Every row gives one point. To make a cloud, some directions were put in groups of two or more. Within a group, all points are equally far from the middle, so they leave a hole (a ring in 2 directions, a hollow ball in 3). The other directions are filled evenly. Then the cloud was stretched, turned, moved and blurred a little. Count the holes, and give their numbers of directions, smallest first.

Cloud (15 x 2)
[[-0.005,0.006],
[-0.005,-0.066],
[-0.042,0.012],
[-0.009,-0.078],
[-0.026,-0.048],
[-0.015,0.044],
[-0.006,0.030],
[-0.006,0.026],
[-0.035,0.050],
[-0.056,-0.009],
[0.020,-0.083],
[0.019,-0.076],
[-0.062,-0.063],
[-0.028,0.011],
[-0.042,-0.077]]
Holes: 0

Cloud (20 x 3)
[[0.069,0.004,-0.034],
[0.027,-0.004,0.003],
[0.007,0.085,0.052],
[-0.027,-0.026,-0.021],
[0.038,0.057,0.001],
[-0.004,0.037,0.088],
[-0.004,0.068,0.089],
[0.022,0.004,-0.033],
[0.024,-0.028,-0.001],
[0.023,0.031,0.082],
[0.001,0.089,0.083],
[-0.041,0.028,0.081],
[-0.003,-0.052,0.006],
[0.010,-0.006,0.018],
[0.007,0.002,-0.007],
[0.019,0.034,0.096],
[-0.001,-0.058,-0.071],
[0.041,-0.007,-0.029],
[-0.015,-0.013,0.003],
[0.011,-0.076,-0.032]]
Holes: 0

Cloud (19 x 3)
[[-0.008,-0.061,0.059],
[0.053,0.017,0.032],
[0.029,-0.056,0.071],
[-0.065,0.009,0.020],
[0.059,-0.079,0.015],
[-0.003,-0.077,0.040],
[0.007,-0.049,-0.007],
[0.017,-0.081,-0.024],
[-0.003,0.101,-0.001],
[-0.012,-0.047,0.032],
[-0.014,-0.024,-0.029],
[0.015,0.036,0.018],
[0.062,-0.047,0.005],
[-0.011,0.070,-0.010],
[0.039,0.009,0.047],
[0.001,-0.081,0.057],
[0.025,0.015,0.050],
[0.044,-0.047,0.000],
[-0.030,-0.055,0.031]]
Holes: 0

Cloud (29 x 4)
[[0.035,-0.011,0.046,0.035],
[0.045,-0.025,0.081,-0.010],
[0.028,0.000,0.011,-0.080],
[-0.031,-0.002,0.059,-0.026],
[-0.013,-0.074,-0.004,-0.077],
[-0.016,-0.047,-0.041,0.013],
[0.043,0.058,0.005,0.035],
[0.079,0.007,0.043,0.003],
[0.017,0.078,-0.021,0.008],
[0.057,-0.001,0.079,-0.035],
[0.006,0.072,0.018,-0.022],
[-0.003,-0.059,-0.011,-0.086],
[0.024,-0.043,0.051,0.014],
[0.037,-0.039,0.002,-0.082],
[0.008,-0.087,-0.010,-0.045],
[0.067,-0.004,0.073,-0.032],
[-0.074,-0.001,-0.043,-0.006],
[0.035,-0.025,0.055,0.023],
[0.011,0.074,-0.031,-0.003],
[0.045,0.010,0.039,-0.067],
[0.050,0.009,0.072,-0.046],
[0.063,-0.031,-0.017,-0.037],
[0.027,-0.016,-0.061,-0.010],
[0.006,0.028,-0.008,-0.069],
[0.008,-0.071,-0.034,-0.018],
[-0.045,-0.022,-0.036,-0.071],
[-0.062,0.001,-0.067,-0.025],
[0.000,0.067,0.014,0.043],
[-0.049,-0.004,-0.036,0.031]]
Holes: 2 (2, 2)

Cloud (30 x 4)
[[-0.018,0.017,-0.009,-0.055],
[-0.088,0.048,-0.046,0.043],
[0.019,-0.046,0.030,-0.010],
[0.018,0.011,0.041,0.031],
[-0.075,0.047,0.008,0.035],
[0.000,0.057,0.019,-0.005],
[-0.063,0.046,0.045,-0.021],
[-0.058,-0.034,-0.003,-0.001],
[-0.014,0.015,-0.079,0.067],
[-0.068,0.051,-0.070,0.011],
[-0.006,0.053,0.042,-0.001],
[-0.004,0.041,0.046,0.016],
[-0.068,0.038,-0.020,0.059],
[-0.009,0.033,-0.067,0.047],
[0.019,-0.047,0.031,-0.005],
[-0.049,-0.028,-0.085,0.005],
[-0.041,0.048,0.047,-0.039],
[0.021,0.038,-0.014,0.018],
[-0.015,0.024,-0.076,0.060],
[-0.102,0.026,-0.040,0.007],
[-0.087,0.020,-0.073,0.000],
[-0.060,0.038,0.045,-0.031],
[-0.019,-0.038,-0.027,0.069],
[0.023,0.038,-0.005,0.015],
[-0.003,0.009,0.035,0.045],
[-0.085,-0.002,-0.005,-0.007],
[-0.066,-0.035,-0.060,0.014],
[-0.009,0.010,-0.079,0.066],
[0.019,0.039,-0.019,0.019],
[-0.089,0.047,-0.034,0.040]]
Holes: 2 (2, 2)
